Each row of a before or after table is a point. The points were changed in one or more steps. Then noise was added and the rows were shuffled. The steps act on how far a point lies along the listed directions, d1 being the first. What was done? A step turns or swaps two directions, mirrors them in a line or flattens them onto one, adds a multiple of one to another, or multiplies one. Angles are multiples of 10 degrees, from the lower direction toward the higher: turns from -170 to 170, lines from 10 to 170 but not 90. Use the fewest steps. Two steps may share a direction if one is a turn and the other turns, adds or multiplies; they go together, in the order done. Otherwise the lowest direction goes first.

Directions:
(1): [  2.1 -19.2  12.0]
(2): [-10.2   9.9  17.7]
(3): [20.2  7.1  7.7]
Before (14 x 3):
[[  5.6   2.5  -8.1]
 [ -2.8  -4.1  -2.7]
 [  5.7   4.5  -7.7]
 [  7.0  -0.3  -5.2]
 [ -8.7   1.7   5.9]
 [  6.7  -4.0  -4.0]
 [ -1.1  -2.2  -1.5]
 [  2.2  -5.1  -2.2]
 [ -2.2  -4.1  -3.4]
 [ -4.1   0.0   5.3]
 [  1.6   0.7 -11.0]
 [ -0.7   1.0  -2.0]
 [  5.1   0.1  -4.8]
 [  2.4  -2.2  -0.1]]
After (14 x 3):
[[  2.1  -0.9   3.5]
 [ -0.5  -5.0   3.5]
 [ -8.2  -5.2  -1.0]
 [  5.4 -14.0 -14.4]
 [ 15.9  -7.7 -11.4]
 [ 10.0  -5.7  -3.3]
 [ -3.6  -3.0  -0.3]
 [ -6.9  -6.4  -1.7]
 [-14.9   8.0   1.1]
 [ 13.0  -6.4  -2.2]
 [ 13.9  -9.2  -9.9]
 [ -8.4   6.8   4.4]
 [  8.7  -6.7   2.9]
 [  0.1  -2.1  -4.2]]
Steps: turn d1 and d2 by 60 degrees; multiply d2 by 2; multiply d3 by 2

Directions:
(1): [  2.4  12.8  -6.9   2.1  13.5 -19.2  -9.5  -4.2 -25.9]
(2): [-26.7 -11.1  -7.4  -3.1   1.7  15.5   2.6   6.7 -18.9]
(3): [-15.7  -1.5   7.8  16.6  22.7 -11.4   4.4   9.9  14.1]
(4): [ 11.7  11.4  -0.1 -13.7  23.6  17.2  15.0   4.1  -1.1]
(5): [-16.3   9.3   7.1 -11.7  -3.3  -8.9  17.4 -24.7   2.7]
(6): [ 11.5 -19.9   6.5  18.1   7.0   6.0   9.3 -19.4 -10.1]
Before (14 x 9):
[[ -2.7  -0.5  -2.2   1.8   4.3   0.3   0.5  -2.2  -1.1]
 [  0.1   5.4   4.0  -9.2  -1.7  -0.5   6.4  -3.6   5.2]
 [-10.3  -3.0   2.7  -3.7 -10.7  -4.7   1.6  -5.9   4.7]
 [  3.8   2.9   2.3  -2.9  -1.8  -1.7   0.8  -0.1   3.3]
 [ -4.2  -0.7   2.8  -5.5   0.5   5.2   3.0   5.1   1.8]
 [ -8.5  -0.5  -2.8  -3.5   3.3   5.2  -0.2   2.7  -6.8]
 [ -2.7   3.2   2.3  -2.3  -3.3  -3.0   3.4  -0.8   6.5]
 [ -0.7  -0.2  -1.9   1.7   0.2  -7.5  -3.0  -0.4  -0.6]
 [  0.6   2.5   0.2  -1.3   1.0   2.4   0.9   3.5   8.9]
 [ -5.8   1.0  -3.8   1.9  -5.9  -8.4  -4.8  -0.2  -4.3]
 [ -7.3   1.0   3.2   0.0 -10.2 -10.8   1.4  -7.2   6.0]
 [  2.5   2.8   3.0  -0.5   3.3   0.1   0.0   1.1   5.4]
 [ 11.2  -7.3   1.7   5.5   3.1   3.0   4.9  -8.0  -0.5]
 [ -4.8   0.3  -6.2  -4.4  -1.9   5.1   0.9   2.1  -4.3]]
After (14 x 9):
[[  7.3  -5.1  -3.4  -2.4   1.0  10.6  -5.7  14.5  -1.0]
 [ -8.9  -2.3  -7.5  -2.9  -2.7   3.9  -1.2   3.6  -7.7]
 [  4.0   1.8  -2.1   0.9   7.2  -2.9   0.6   3.0   1.6]
 [ -7.3  -3.2   0.3  -4.0  -6.7   3.4  -2.0   5.5  -0.3]
 [  1.2   2.8  -0.1   0.0  -5.2   0.0  -0.6   1.7   8.4]
 [-15.1  -5.0  -3.9   0.0   0.9   4.9  -3.1   4.6  -8.7]
 [  2.9   2.1   4.7   1.9  -2.2  -4.0  -3.2  -0.3   6.6]
 [  7.3   2.1   1.6   0.0  -3.8  -3.6  -2.1   1.1   4.2]
 [  2.2   4.1  -4.9  -0.7   9.3   2.7  -1.3   9.2  -5.0]
 [  7.3  -3.1   0.8   1.2  -8.2  -3.3  -9.8   6.7   2.9]
 [  5.7  -4.5   4.3   2.5  -2.6  -5.2   9.5 -18.7   1.3]
 [  6.2   0.3  -1.3   2.0  -3.2   1.7  -3.3   8.7   5.6]
 [ -5.2  -2.8  -3.0   2.3   3.1  -0.6  -0.2  -1.9  -0.5]
 [ 14.4   0.1  -2.3   2.1   4.7   4.9  -4.8  13.0   3.7]]
Steps: turn d1 and d3 by 30 degrees; multiply d2 by 1.6; turn d4 and d5 by 160 degrees; add 0.7 times d6 to d5
